Every row gives one point. Each copy is the shape, with its points in the same order, stretched, turned, moved and blurred by noise. Say if it was mirrored as well.
(in the rows, 128 means zero)

Shape, 7 rows:
[[143 178  85]
 [170 102 105]
 [ 99  95 162]
 [165  96 134]
 [109 108 133]
 [102 102  85]
 [112 177 166]]
Copy 1, 7 rows:
[[113  88  76]
 [138  81 148]
 [131 164 184]
 [161 103 165]
 [122 139 156]
 [ 86 109 155]
 [148 162 108]]
Copy 1 is: only turned
Copy 2 (7 x 3):
[[138 127  70]
 [ 91  77 106]
 [ 98 135 176]
 [ 72  91 127]
 [115 118 150]
 [146  95 132]
 [112 179 115]]
Copy 2 is: mirrored
Copy 3 (7 x 3):
[[149 157  84]
 [114 177 133]
 [ 98  99 158]
 [115 164 160]
 [ 99 116 134]
 [ 75 136  99]
 [169  97 134]]
Copy 3 is: mirrored

Shape, 9 rows:
[[104 137 148 104]
 [110 123 157 125]
 [139 121 102 158]
 [109 142 148 123]
 [173 120 137 150]
 [119 119 155 165]
 [196 192 133 157]
 [106 156  42 162]
 [130 124 154 108]]
Copy 1, 9 rows:
[[111 139 140  86]
 [ 98 130 129  95]
 [118 125 107 161]
 [106 142 124  93]
 [137  87  92 147]
 [ 84 125 105 112]
 [173 110  53 137]
 [119 186 113 177]
 [124 113 129  99]]
Copy 1 is: mirrored
Copy 2 (9 x 4):
[[108 130 124 124]
 [114 118 137 122]
 [159 107  88 114]
 [118 129 131 115]
 [172 124 125 149]
 [143 104 137 108]
 [201 183 130 123]
 [136 115  41  66]
 [117 139 141 137]]
Copy 2 is: mirrored
Copy 3 (9 x 4):
[[145 156 129 105]
 [153 139 108 129]
 [ 99  80 127 143]
 [141 152 126 129]
 [146  79 150 171]
 [137 118  98 163]
 [118 110 213 210]
 [ 10 100 139 117]
 [168 132 138 122]]
Copy 3 is: mirrored
Copy 4:
[[105 113 134 106]
 [104  82 129 115]
 [142 118 134 163]
 [ 96 115 130 124]
 [138  92  87 156]
 [ 97  71 134 143]
 [113 154  38 178]
 [145 197 171 193]
 [117  96 115 102]]
Copy 4 is: mirrored

Shape, 10 rows:
[[116 122 106 138  68 108]
 [118 135 215 143 117  91]
 [ 99 219 116 117 122  78]
 [207 117 118 125 136 137]
 [101 178 102 160 139 119]
 [135 118  97 129  99 148]
 [158 133 125 130 147 196]
 [108 123 115 117 121 101]
 [138 131 119 119 124 188]
 [153 115 141 116 127 121]]
Copy 1:
[[127 100 123 142  76  79]
 [100 154 199 169 113 165]
 [138 155 195 107 170  53]
 [168 158  97  71 114 164]
 [152 156 145 154 174  65]
 [132 132  78 114 115  93]
 [122 187  73 102 154 141]
 [112 105 133 124 135  94]
 [103 162  76  95 142 110]
 [125 136 129 102 120 140]]
Copy 1 is: only turned
Copy 2, 10 rows:
[[102 141 120 158  99 175]
 [206 114 105  92 105 175]
 [150 166  63 126  75  90]
 [142 123 216 164 147 119]
 [159 198  96 143 129 113]
 [102 153 162 145 134 145]
 [140 170 198 105 157 115]
 [122 127 105 135 137 130]
 [118 168 179 109 144 130]
 [143 116 159 127 136 134]]
Copy 2 is: mirrored
Copy 3, 10 rows:
[[140 116 170 125  99 151]
 [187 132 147 200 144  96]
 [140 213 140 162  76 157]
 [135 134 133  97 185 150]
 [ 99 175 136 158 110 151]
 [110 100 134 114 127 154]
 [100  93  92 131 171 163]
 [134 143 139 116 109 121]
 [107  91  96 136 142 161]
 [143 132 125 114 150 127]]
Copy 3 is: mirrored
